Each row of a before or after table is a point. The points were changed in one or more steps. Then noise was added and the rows were shuffled. The steps act on columns, c1 being the first. Write out the steps. A step turns or swaps two columns, mirrors them in a line or flattens them onto one, adds a multiple of one to another, or multiplies or shifts one. Angles are multiples of 10 degrees, from the lower column toward the higher: turns from -170 to 170, lines from 10 to 170 but not 90. Use the fewest steps. Two steps may share a column if one is a turn and the other turns, adds or multiplies; they go together, in the order done. Otherwise the lowest column goes first.
In the rows, zero is written as 128.

Before:
[[133 147]
 [188  75]
 [143 135]
 [123  60]
 [132 107]
 [127 142]
 [123 146]
 [163 134]
 [120 151]
 [119 109]
 [129 127]
 [133  75]]
After:
[[159 130]
 [117  83]
 [143 143]
 [139 112]
 [111 112]
 [109 147]
 [130 132]
 [126 137]
 [246  91]
 [138  88]
 [114 137]
 [195 132]]
Steps: multiply c1 by 2; multiply c2 by 0.7

Before, 8 rows:
[[113 144 134 143]
 [113 124 115 138]
 [137 145 151 110]
 [121 144 132 153]
 [132 122 130  80]
 [125 145 149 154]
 [136 124 156 136]
 [148 138 141 152]]
After (8 x 4):
[[173 141 128 153]
 [208 112 133 188]
 [173 117 141 166]
 [197 103 115 149]
 [192 128 122   7]
 [197 100 137  83]
 [184 102 137 193]
 [181 119 142 190]]
Steps: shift c1 by 60; turn c2 and c3 by 110 degrees; multiply c4 by 2.5

Before:
[[ 81 136  98 120 157 160]
 [ 57 188 101 164 173 133]
 [129 187 153 156  98 165]
 [126 109 149 155 117 127]
 [115 123 102 114 141  93]
 [100 112 109 173 101 136]
 [ 83 130 116 116 117 112]
 [132 124 102  97 154 161]]
After, 8 rows:
[[126 143 102 145  74 160]
 [123 248  91 103  44 133]
 [ 96 120 113 166 118 162]
 [121 118 109 151 110  93]
 [170 132 120 143  96 113]
 [175  97  95  92 116 136]
 [142  90 139  97 132 127]
 [161 247 141  93 143 164]]
Steps: turn c1 and c5 by 120 degrees; multiply c1 by 1.3; multiply c2 by 2; mirror c3 and c4 in the line at 170 degrees

Before:
[[126  51 172 154 123 107 110 133 152]
 [143 154 118 106 111 115 104 137  82]
 [180 143  89 157 151 126  93 180 144]
 [ 94 106 166 207 216  87 168 151 188]
 [147 139 119 117 136 103 137 186 161]
 [140 171 114 131  88 132 124 112 127]
 [ 86 103 232 193 170 136 159 179 168]
 [179 186 120 124 126 133  67 138 163]
 [183 163 116 175 171  77  93 143 131]
 [140  91 216 183 208 116 168 169 148]
 [145 141 108  96 154 160 109 108 129]
 [134  86 174 199 137 161 184 154 154]
 [ 70  89 178 201 167 157 139 177 138]]
After, 13 rows:
[[170 152 107 101 102 127 123 115 121]
 [245 127 142 122 127 143  65 119 195]
 [167 132 144  99 139 133 108 116  40]
 [ 44 154 178 204 104 119 157 234 205]
 [237 101 140 195 119 132 100 118 131]
 [121  83 151 181  80 121 177 171 176]
 [221  94 182 158 125 133 100  86 159]
 [130  85 166 226 141 120 171 217 171]
 [165 116 181 126 134 124 140 124 195]
 [ 10 145 173 203  92 128 134 174 153]
 [ 89  59 132 141 109 131 122 174 175]
 [166 120 109 123 168 129 104 109 130]
 [ 57 137 149 253 122 119 174 168 244]]
Steps: multiply c1 by 2; turn c1 and c2 by -30 degrees; swap c3 and c8; turn c4 and c5 by -50 degrees; flatten c6 and c7 onto the line at 100 degrees; multiply c9 by 2

Before, 14 rows:
[[119 141 157 125 140 111 142  71 109 186 126 165]
 [151 113 135 149 152 145 144 141 125 137 162 125]
 [109  97 147 127 166 140 162  57 124 206  95 150]
 [151  83 101 169 102 148 136 131 115 130 148 112]
 [131 128 117 163 157 109 128 160 124 160 118 121]
 [ 66 130 139  81 162 150  58 134 174 115 138 160]
 [ 94 112 175 109 181 157  87 114 130  78 115 136]
 [123 134 111 157 155 111 124  97 135 121 118 126]
 [161 114 141 142 133 116 129 125 171 149 135 115]
 [152 116 143 138 109 150 135 127 101 153 113  78]
 [132 140 128 116 134 150 173 115 124 156  91 153]
 [ 91 129 165 163 125 148 189 102 156 176 156 112]
 [ 58  96 190  92 156 114  97 109 154 109 109 175]
 [ 92 120 133  99 174  90 184  70 123 176 128 136]]
After (14 x 12):
[[ 92 159 158 127 185 168 129 197 125 138 183 144]
 [133 124 139 126 112 160  92 155 126 146 173 180]
 [150 138 108 139 125 186 164 113 125 141 143 124]
 [ 59 159 175 182 154 162 111 125 153 103  97 224]
 [ 93 145 100 170 107 143 154 173 153 157 188  96]
 [119 141 136 157 150 132 127 205 110 150 140 203]
 [159 146 116 141 141 123 132 135 172 144 130 102]
 [153 144 121 142 100 117 113 136 102 149 136  29]
 [ 95 138 154 169 129 249 115 110 130  77  87 144]
 [132 123  91 124 157 160 118 115 126 172 131 112]
 [ 66 120 176 132 125 209 137 117 174 120  58 191]
 [152 170  84 108  95 102 150 111 116 129 134  98]
 [109 193 131 146 138 206  94 211 125 160 164 173]
 [122 128  98 117 156 159 116 152 134 106 123 123]]
Steps: turn c8 and c10 by 30 degrees; turn c2 and c8 by 160 degrees; turn c3 and c4 by 80 degrees; turn c5 and c6 by 60 degrees; multiply c6 by 2; swap c7 and c11; multiply c12 by 2

Before, 11 rows:
[[182 136 105 204 157  75 129 133 151  93  38 179 113 114 102 127 165 132]
 [126  87  90  92 120 167  83  90  61 133 125 183 140 117 191 125 162 170]
 [ 71 189 114 191 114  97 142 130 190  70 135 113 168 129 133 140 183  56]
 [168 120 127 132  68 144 130 104  76  98 115 124 122  97 135  98 132 178]
 [169 143 136 181 135  85 166 111 194  72  14 136 100 189 181 111 167 126]
 [120 151  94 194  69  88 155 130 236 144 110 128 212 134 150 144 136  19]
 [127 158 171 142 137  35 154 155 180 115  26 163  86 122 128 146 136 179]
 [118  94 115 122 139 163  72  60  61 154 118  94 119 106 150 112 110 116]
 [119 175  98 128  92  89 136  86 249 118 132 137 193 175  86  95 178  10]
 [102 138 137 167 116 115 183  91 213  83 122 152 233 180  93 153 130  17]
 [121  87  68  79 129 162 133 110  24 159  96  88 162 110 138 110 167 164]]
After (11 x 18):
[[128  69 107  92  63 107  78  94 120 100 154 188 142 142 192 166 159 170]
 [ 64 225 128 193 189 110 140 125 115 192 146 107 173 127 131 156 181  60]
 [167 130 116 128  72  93 123  94  72 134 119 127 120 128 136 101 131 176]
 [122 155  91 188 239 167 154 132  65 138 149 125 210 124 151 176 140  16]
 [125 190  63 144 180 197 154 135 141 201  41 158  90 118 122 102 139 182]
 [187 163  32 205 147 141 127 124 158 190 103 185 116 125  99 155 163 131]
 [115  73 115 125  65 117  71  73 137  82 132  90 124 147 152 129 114 117]
 [117 189 119 136 250 147 145 147  92 163 156 133 190 151  84 122 174   7]
 [167 181  36 181 192 125 173 176 134 195  66 139 100 145 180  99 167 124]
 [118  66  73  76  30 126 137 106 126  83 166  85 169 137 144 169 166 165]
 [ 98 162 128 166 210 107 180 159 108 167 117 153 231 155  93 140 125  22]]
Steps: turn c6 and c10 by -140 degrees; add 0.5 times c10 to c2; add -1 times c3 to c16; turn c3 and c11 by -60 degrees; swap c5 and c9; turn c8 and c14 by -60 degrees; multiply c14 by 0.4

Before (12 x 20):
[[143 133 129  94  54 115 136  66 128  72 126 111 139 116  87 152 171 124
   65  84]
 [100 123 140  18 160 134 133 121 111 185 191 127 114  87 105 140  89 133
  111 156]
 [145  61 138  72  73 104 139  85 127  95 156 130 149 149  85 155 165 157
  151  82]
 [114  74 145  83  98 149 115  86 169  78 127 103 193 137  47 136 127 151
   91  79]
 [108 108 152  83 106 152 130 176 112 162 157 160 116 109 129 128 105 103
  122 147]
 [ 93  36  36 121 132 114 146  81  36 147  68 112 133 161 193 110 118  97
  128 121]
 [100  77  72  94 159 120  88  94  44 131  91 108 133 172 222  54 133 112
  136 169]
 [165 113 135  73  56 116 170  91 145 102  87 138 188 139  70 134 161 184
   84  91]
 [115 123 140  37 182 128 129 185 127 169 142 106  91 146  99 144 113  88
  117 170]
 [135 104 125   7 162 193 124 172 110 128 166 135 122 116 114 168 109 109
   99 183]
 [130 156 102  63 159 179 122 139 109 164 156 166 100 154 100 140  93 102
  142 157]
 [142 121 187  63  70 153 154  94  76 114 119 120 132 151  66 144 123 132
  103 102]]
After (12 x 20):
[[ 95  95  68 163 166 130  86  96  19 134  90 154 124 110 120  55 134 130
   97 167]
 [133 153 103 186 155  63 120 142 101 162 154 107 100 120 131 145  94  87
   97 154]
 [142 112 189 188 109  90 151  97  57 113 117 132 135  84 119 143 121 133
  168 106]
 [140 127 130 161 102 138 134  65 127  75 124 147 127  99 129 150 170 140
  218  83]
 [143  52 135 185  84 140 139  86 126  93 155 113 145  84 115 160 164 156
  125  82]
 [114  59 143 166 131  98 113  86 187  78 128 141 137 108 118 133 125 198
  168  80]
 [100 120 136 233 146 102 130 122 106 188 193 124 137 180 122 140  90 117
  141 157]
 [ 94  50  34 141 144 140 145  82  11 152  71 156 110 101 116 110 119 124
  118 119]
 [133 105 123 237 164  41 124 172 109 127 166 131 111 158 119 166 107 112
  147 184]
 [115 118 140 215 183 112 128 186 125 169 142 165 116 139 127 144 111  87
  107 173]
 [108 115 153 166 109  96 130 179 107 159 157 112  93 131 130 134 107 106
  147 150]
 [166 101 139 181 102 130 168  94 148 100  87  93 146  83 123 135 160 202
  198  87]]
Steps: flatten c2 and c15 onto the line at 10 degrees; turn c4 and c6 by 170 degrees; turn c5 and c14 by 150 degrees; turn c5 and c19 by 150 degrees; multiply c9 by 1.3; turn c12 and c18 by 150 degrees; turn c13 and c18 by 110 degrees

Before:
[[ 79 115 175 107 101 177 114 156 140 105 184 203 125 181 141 239 131  89
   99 215  61 122 214 122  70 138  82 139 155 141  61 203]
 [ 85 178 187  73  69 154 154 127 201 112 174 166  99 187 129 192 102 110
  157 183 147  85 194 116  63 117 113 157 152  94  75 149]
 [123 203 129 189 196 127 171 136  15  99 137 137 134 133  92 122 145  74
  127 173 103  91 139  63 135 145 174  73   7 149 168 131]
 [148 161 118 210 223 134 175 160  66  97 102 152 109 123 146  97 130  50
  184 148 166 136 185 105 105 112 196 162  52  96 166 146]
 [116 129 154 135  57 144 158 126 122 117  99 130 151 148 186  76 175 178
   93 172 161  98  97 129 110 140 178 152 142 144 146 172]
 [ 54 178 129 140 119 120 159 196 163 138 175 175 132 202 160 165 121 143
  159 177 111 108 214 166 103 157  98 135 229 102  99 163]
 [ 94 157 140 141 129 115 128 138 149 124  24  82 113 130 172 111 153 141
   98 110 226 110 128 135 151 175 178 130 142 140 155 152]
 [139 148 115 183 130 143 197  64 121 110  67 159 144 101 184 103 151 176
   16 137 208 153 103 136 138 149 114 147 109 141 169 113]
 [ 96 130 176 116  86 182 202 144 143 125 127 196 122 156 146 150 102  69
  118 217 114 120 231 114 122 147  81 114 202  94  92 178]
 [113 124 111 165  57 132 161  85 125 129  65 100 156  85 128 115 103 131
  115 137 215 150  56 150 121 152 174 148  97 185 148 120]]
After, 10 rows:
[[117 115 111 167  55 132 161  82 121 132  63 106 157  85 118 116 154 128
  142 139 214 151  61 150 117 153 158 140  97 181 127 122]
 [112 141 133 184 199 131 172 142  10 100 136 136 137 136 108 119 181  73
  155 175 105  94 138  64 134 144 143  34  10 147 175 134]
 [ 96 100 132 126 116 121 161 199 164 140 180 178 131 200 106 165  92 147
  149 178 114 109 213 169 103 156  80  88 232 102 130 162]
 [133 113 140 145 131 116 127 139 152 121  23  83 113 129 128 111 181 141
  118 109 228 110 131 135 151 175 166 109 142 139 123 153]
 [148  79 119 178 224 132 178 162  68  96 106 152 113 123 143  94 185  52
  206 146 162 139 180 105 103 114 127 115  53  91 185 149]
 [118 141 175 122  90 178 204 140 143 127 131 197 119 158 121 146  73  71
  116 217 111 120 230 112 118 150 120 117 203  96 139 183]
 [149 106 156 146  56 144 158 125 120 118  99 134 153 146 148  77 194 181
  110 170 165  95  96 129 111 139  82 138 138 141 147 172]
 [106 121 174 121  97 176 114 154 142 101 182 203 126 180 107 239  86  88
  102 217  62 118 218 121  69 136  15 149 153 136 113 198]
 [104  78 186  71  70 153 155 129 203 113 176 167 101 187 105 192 108 112
  119 181 148  87 199 114  64 119  44  98 148  93 101 152]
 [163 101 111 214 133 143 195  62 118 111  65 158 144  99 158 100 127 179
   89 136 208 151 105 138 139 148 114 120 111 142 194 112]]
Steps: flatten c1 and c15 onto the line at 40 degrees; mirror c2 and c28 in the line at 120 degrees; multiply c19 by 0.7; turn c4 and c19 by 30 degrees; add 0.7 times c12 to c31; turn c17 and c27 by -60 degrees; add 1.5 times c25 to c27

Before:
[[102 101 127 155 136 170 148  70 150  62 150 149 128 122 135  76  81 143
  104 174 168 116  11 120 162 121 120  71 211  71  99 162 132 111 100 183
   60 145  91 102  78 145 155 122 119  84 154 138 135 152  55 110  94 170
  125 137 173  98  58  88 177 108  92 162]
 [ 84 139 161 142 198 171 162 111 122  67 131 131 127  96 110  82  90 131
  163 133  94  87  16 148  98 163 161 122 131  42 103 141 105  93 113 174
  120 141  71 166 119 163 193 174 140 142 142 102 133 168 127 101  92 152
  110 139 175 104 153  65 115 146  98 134]
 [145  86  72 108  97 212 197  90 182 152 113  81 108  51 213 105 133 164
  174 166 145 185  72 190 186 126  96 155 231 127 169 198  76 157  82 167
  127  83  93  83  29 185 123  63  46 121  72  69  92 163  79 158 148 200
  102  87 131 155  83  85 146  85 132 160]
 [ 84 139  40 168 107 107 127 146 125 151  90 100 149 135 196 124 164 137
  127  78  63 127  98 126  74  74  93 157 126 116 153  92 163 170 170  65
  127 128 170 186 136 127  72 167 152 151  41  93 159 179 155 148 146 127
  182 139 151 145 126 157 102  76  92 118]
 [ 55 176 126 104 191  97  81 119 145 124 114 151 142 171  62 125 155  75
  137 137 145  94  78 110  94 131 139 155 145  66  93 130 130 101 162 133
  103  85 157 161 138 181 146 180 115 118  88 112 164 136 170  94 133 145
  119 179 149 139 151  81  53 169 113 126]
 [133 229 119 194  86 197 235  83 127 132 190 176  63  66 141 212 186 153
  183  59 196 171  29 232 197  47 180 128 219 179 222 230 147 209 203 114
  159  83 116  76  75  87 189  72 160 181 140  27 192 128  99 186 108 201
   99  79  69 219 161 173 186  71 111 181]
 [ 60 147 145 170 164 144 108 142 138 121 105  50 146 149 132 152 170  73
  120 129  97 108  93 110 141 124 103 117 159  89 128  96 122 126 158 152
  154 131 161 167 190 115 105 139 144 136  59 131 130 133 205 143 106 103
  120 177 163 139 162 119  71 113  82 148]
 [ 72 141 165 133 134 165 141  60 129  95 157 171 109  93  96 122  97 138
  139 143 133 106  77 166  90 158 206 106 155  99 117 137  94 151 138 126
  131 121 154 147 128 141 169 162 116 152 130 144  98 134  88 163 120 108
  140 216 150 120 100  63 136 119 119 162]
 [ 69 202 101 127 155 122 130 188 137 139  62 116 138 144 118 157 104  68
   80  76  61  83 106  79  91 116 100 125 126  86 150 107 189 138 134 136
  137 104 148 185 165 121  67 144 138 150  74 122 107 187 186 133 226 125
  154 206 153 144 166 127  61 132  95 129]
 [ 92 121 144 107 191 121 104 123 134  88 136 147 121 106  81 130 102 123
   99 131  94  87  36 118 119 177 188 100 144  91 165  74 108 126  85 166
   96  94 162 113 103 112 193 181 148 150 105 126 147 141 146  95 100 104
  109 156 148 113  93  95 113 164  96 113]
 [ 77 131 169 147 142 101 121 102 157 125 119 109 129  95  84  88  82 110
  149 127 119 106  30  94  70 119 150  86  85  88 101 112 141  78 121 182
   71 121 107 117 131 202 162 132 124 143 100 120 117 114 157 103 119  88
   77 201 146  99 113 102 104 142  75 116]
 [200  79 125 117 115 195 168  79 204 120 101 102  56  75 192 110  65 192
  206 114 195 164  61 201 128 154  63 145 236 132 179 148  88 198  91 201
   63 156  65 114  67 161 112 110  47 152 128  86 143 121  56 116 118 182
  140  89 103 108  61  80 185  77 142 213]
 [113 208  37 187  82 144 168 118 119 206 134  88 106 103 159 135 196 169
   97  66 119 160 103 124 168  73 109 168 149 155 136 143 147 194 128 123
  182 103 172 201 106  89  79  64 158 201  92  82 209 135 158 179 189 137
  176  86 117 182 173 128 118  93 107 191]
 [ 99 217  79 181  50 141 158  93 145 145 145  90 127 127 185 213 198 143
  113  56 133 163 139 152 175  97 122 172 126 129 203 130 140 174 170 101
  191  93 131 104 107 119 125  89 194 216 140  14 185 149 113 193 172 178
  197  93  82 235 163 162 182  38 126 191]]
After, 14 rows:
[[ 83 139 122 141 200  90 162 111 122  68 132 131 128  96 110  82  89 131
  163 134  93  87  15 148  97 165 160 123 131  40 103 142 105  93 150 173
  120 141  71 165 121 163 202 174 141  97 141 102 134 168 126 101  92 152
  111 139 176 104 155 182 115 145  98 135]
 [ 98 218 165 181  50 108 157  94 145 145 146  89 126 127 184 213 198 141
  114  55 131 163 138 152 175  96 123 173 126 129 201 135 141 174  90 102
  192  93 132 104 106 118  95  90 194  92 140  14 185 150 113 193 173 178
  198  94  84 236 163 130 183  38 125 191]
 [146  88 143 109  96  53 197  90 182 152 113  81 106  50 213 106 134 165
  174 166 146 187  72 190 186 127  96 156 232 126 168 192  76 157 187 168
  126  84  94  85  29 186 169  62  45 169  72  69  92 162  79 157 147 199
  101  87 131 157  83 115 146  84 132 161]
 [ 78 131 120 148 142 156 121 101 158 127 119 110 129  95  86  88  83 109
  148 126 117 107  30  93  71 119 149  87  86  88 100 108 140  78 131 183
   70 121 107 116 131 202 162 132 124  91 100 122 117 115 156 103 119  88
   78 202 146 100 112 157 105 143  74 117]
 [201  77 135 117 115  68 167  79 204 121 100 102  56  76 192 109  65 193
  206 114 196 164  60 201 128 154  62 145 235 132 179 139  87 198 174 201
   63 157  64 113  69 161 175 110  47 111 129  87 143 123  56 116 117 182
  139  89 103 108  60 104 185  78 142 213]
 [ 69 203 142 127 153 132 130 188 136 139  62 115 138 145 118 157 104  69
   80  76  61  82 106  78  91 116  99 125 126  85 150  87 189 138 123 134
  137 103 148 186 165 122 119 144 137 128  75 123 107 186 185 131 225 126
  153 206 153 144 167  68  60 132  95 129]
 [113 207 176 187  82 112 167 118 118 206 135  87 104 103 160 135 197 168
   97  65 118 160 102 124 168  72 109 167 149 155 135 146 147 195 131 124
  181 103 172 202 105  90 120  64 157 132  92  82 208 135 159 178 190 137
  176  85 117 181 173  80 118  92 106 190]
 [ 83 138 161 167 106 141 126 146 126 152  91  99 149 135 194 124 163 137
  126  77  64 126  98 125  75  73  92 157 125 116 153  79 163 170  82  66
  126 128 169 186 135 127  90 168 152 166  42  93 158 180 154 150 146 127
  183 140 151 146 127  78 102  75  92 119]
 [ 93 121 128 108 190 142 104 124 135  87 136 145 121 106  81 130 101 123
   99 130  96  86  36 117 118 175 188 100 144  89 164  76 107 127 170 168
   96  95 161 113 104 113 172 182 148 102 106 126 148 140 147  94 100 104
  109 156 149 113  95 186 113 164  97 112]
 [ 60 147 123 170 163 107 110 142 138 121 106  50 147 149 133 152 170  73
  121 130  96 108  93 110 141 124 103 116 159  89 127  89 121 127 102 153
  155 131 162 167 190 115 132 140 144 111  59 132 130 134 204 143 106 103
  121 177 162 140 164 103  69 113  82 148]
 [ 55 176 127 104 192 153  81 118 145 126 113 151 142 170  60 124 154  74
  137 137 146  93  79 110  94 128 140 155 145  65  92 126 131 102  88 134
  103  85 157 162 138 183 178 180 115 136  89 113 164 137 171  94 133 146
  119 180 149 139 152 137  53 169 113 126]
 [101 100 118 156 136  91 149  71 150  61 150 149 128 122 135  76  83 143
  104 174 168 118  10 120 162 121 119  71 210  72 101 168 134 111 162 183
   60 144  92 103  79 144 171 123 119 163 154 138 137 153  54 111  95 171
  125 138 174  98  59 148 178 108  92 162]
 [ 73 140 122 133 135  89 141  61 130  94 157 171 109  92  95 123  98 138
  139 143 133 106  76 167  90 158 206 106 156  99 118 146  92 149 126 125
  131 121 154 147 128 141 200 161 116  86 131 143  97 133  88 164 120 108
  138 215 149 120 101 157 136 118 118 162]
 [133 230 145 193  87  45 236  83 127 134 189 175  62  67 142 213 186 152
  182  59 196 172  28 232 197  47 179 128 218 179 222 249 148 209  66 115
  159  83 115  76  75  86  95  72 160  91 141  27 191 128  99 185 107 201
   99  79  69 219 162 197 184  73 111 180]]
Steps: turn c3 and c46 by -140 degrees; multiply c3 by 0.4; turn c6 and c35 by 170 degrees; add 0.3 times c11 to c32; turn c43 and c60 by 80 degrees
